Each row is a point. The window is the flat piece filled in between its corners: a triangle in 3 columns, a solid with four corners in 4, and so on. A path goes straight from each point to the next, and from the last back to the first. List the points from which the path goes on through the window.
In the rows, 128 means zero.

Window, 4 rows:
[[195 146 152 147]
 [ 39 162 171 108]
 [172 104 174 150]
 [ 57 123 116 137]]
Path:
(1): [ 71 112 116  77]
(2): [ 62 139 129 205]
(3): [150 127 142 172]
(4): [155 114 132 134]
(5): [ 70 142 120  60]
(6): [ 52 180 156 167]
(7): [ 50 143 144 195]
(8): [ 54 121 135 104]
(9): [205 105 151 113]
(10): [188 129 161 215]
(11): [108 132 172 154]
(12): [130 119 155  91]
Through the window after points: 1, 11

Window:
[[149  90 109 117]
 [ 49 216  97 130]
 [130  93 181 140]
 [164 151 165  93]]
Path:
(1): [ 84 206  91 142]
(2): [163 122 116 188]
(3): [111  87 115 120]
(4): [ 88 103 166  80]
(5): [169 109 154 176]
(6): [ 87 205  91 160]
(7): [ 53 176 120  91]
(8): [ 59 136 109  70]
Through the window after points: 4, 6

Window:
[[118 157  31 153 187 136]
 [134 177  76 161 106 117]
 [210  98 146 106 180  72]
 [116 198 110  49 144 118]
 [ 13 125 197 225  86 146]
 [ 91 121 115  63 110 109]]
Path:
(1): [133 126 119 131 111 165]
(2): [142 127  97  90 145 183]
(3): [ 74 136 107  94 120  51]
(4): [ 90 179 121 104 147  73]
(5): [116 150 138  99 119 173]
(6): [ 83 153 106 147 113 193]
(7): [ 43 195  70 139 124  66]
(8): [102 173  92 138 165  42]
(9): [139 150  98 143 148 150]
(10): [136 148  60 140 154 192]
(11): [ 99 169  62 134 190  37]
(12): [111 126 136 143 169  13]
(13): [184 106 148 122 143 158]
(14): [127 129 105 121 113 197]
(15): [ 68 143  95 120 152  63]
(16): [106 155 101 136 128  88]
Through the window after points: 2, 4, 10, 12, 14, 16

Window:
[[ 95 194  84  87 123 132]
 [ 39  84  74 131 203 105]
 [159 124 151  71 216  98]
 [202 119 167 163 114  98]
 [175 131 180  25 137  84]
 [115  95  51 140 150 137]]
Path:
(1): [160 146 113  99 145  72]
(2): [139 138 156 100 145 144]
(3): [ 77  85 103 127 185 130]
(4): [ 71 122  50 118 189  55]
(5): [133 113 113  74 166  44]
(6): [134 100 163  96 160 147]
(7): [111 121  83 116 146 150]
(8): [122 137  46 136 144  59]
Through the window after points: 1, 3, 7

Window:
[[148 176 115  94  76 153 107 116]
 [ 80 142 189  92 118 171 167 110]
 [196 106 166 188  90  97 168  69]
 [ 79 127 152  92 240 165  85 132]
 [207  63 112  98  69 101 104 103]
 [176 130 143  23 141 124 167  80]
 [ 98 112 122 229 152 189 169 134]
 [ 29 117 111  69 145  62 159 119]]
Path:
(1): [ 33 109 113  86 128 102 142  75]
(2): [133 127 134  69 123 120 115  68]
(3): [145 128 154  73 128 109 126 139]
(4): [ 95 130 151  99 166 100 193 189]
(5): [ 84  70 127 112 146 115 117  25]
(6): [145  96 102 106 102 129 122  36]
(7): [192  91 163  89  83 103 121 200]
(8): [182 139 129  68 116 112 149 190]
(9): [ 97  89 120 105 100 149  98  44]
(10): [106 126 113  63 146 152 103  67]
(11): [126 144 162  67 119 128 168 198]
(12): [124 148 130  80 151  59 169 195]
Through the window after points: 6, 12

Window:
[[159   9 249  79 101  79 160 167]
 [ 82 169 135 122 189 159  91 115]
 [ 98 173  82 120 130 104 152 113]
 [114 169 118 183 120 175 157 103]
 [118 134 106  98 185 243 135 132]
 [193 181 114 130 131 141 174  59]
 [127  98 105 208 184 137 143 142]
 [128 175 123 201 166 104 230 104]]
Path:
(1): [183 169 141 112 145 151 154 177]
(2): [132 194 133 125 153 147 118 163]
(3): [ 65 106 130 131 195 149 123  42]
(4): [ 90 119 111 156 190 169 179  68]
(5): [146 143 114 139 151 162 133 171]
(6): [148 128 136 175 148 133 151 163]
(7): [114  72 130 158 176 126 149 103]
(8): [126 129 138 117 145 157 163  72]
Through the window after points: 2, 4, 6

Window, 9 rows:
[[119  53 101 132 127 139  57 111 110]
 [160  83  78  56 214  75  87 102 100]
 [173 157 111 140  90 122  84 117 117]
 [183  96  88 167 126 150 249 127 159]
 [117 161 247 135 128 152 180 128 115]
 [ 78  89  38 114 139 154 112  86 125]
 [ 52  97 119 151  86  86  62 132 104]
 [ 99 169 118 239 132 152  82 110 141]
 [140 143 142 126 178 180 202 186 141]]
Path:
(1): [116  77  98 155 128 136  93  85  66]
(2): [129 125 117 156 142 162 144 132  95]
(3): [144 123 117 139 146 145 140 115 171]
(4): [108 152 144 135 122 132 123 117 209]
(5): [115 128 112 174 150 141 140 142  38]
(6): [132 119 111 139 146 137 186 137  79]
(7): [136 111 123 134 144 165 127 153 222]
(8): [103 105  83  94 134 131  95 115 215]
(9): [109 106  87 141 149 148 137  94  40]
(10): [144 136 125 152 136 125 141 142  25]
(11): [134 114 143 131 148 125 112 133 173]
(12): [160 135 107 123 120 133 120 118 186]
(13): [147 133 112 159 115 138 135 131  64]
(14): [111 119 123 165 111 142 105 119  35]
(15): [ 97 109 119 148 108 119  88 130 203]
(16): [ 96 103  86 103 110 113  61 117 179]
Through the window after points: 6, 8, 12

Window, 9 rows:
[[181 115 161 115  53 125 102 107 120]
 [135  64 182 111  91 142 145  69 109]
 [132  58 162 118 109 190  79 162  95]
 [111  35 118 185  48 247 137 177  97]
 [231 173 138 101 189 137 129 107 153]
 [149 199 154  89 170 126 152 153 122]
 [148 144  59  76 186 110 124 153 125]
 [138  91  75 150 214  72 139 235  96]
 [128 128 131 206 103 210  57 103 171]]
Path:
(1): [160 151  87 148 163 156  85 161  47]
(2): [145 117  93 161 187 134 127 158  41]
(3): [143  78 117 118 137  93 136 228 182]
(4): [134  64 138 119  64 200 135 194 176]
(5): [127  95 119 163 107 195 133 149  80]
(6): [155 141 147 124 129 160 119 115  93]
(7): [149 125 140  95 117 159 124 130 163]
(8): [164  95 139 110 149 136 136 189 179]
Through the window after points: 2, 4
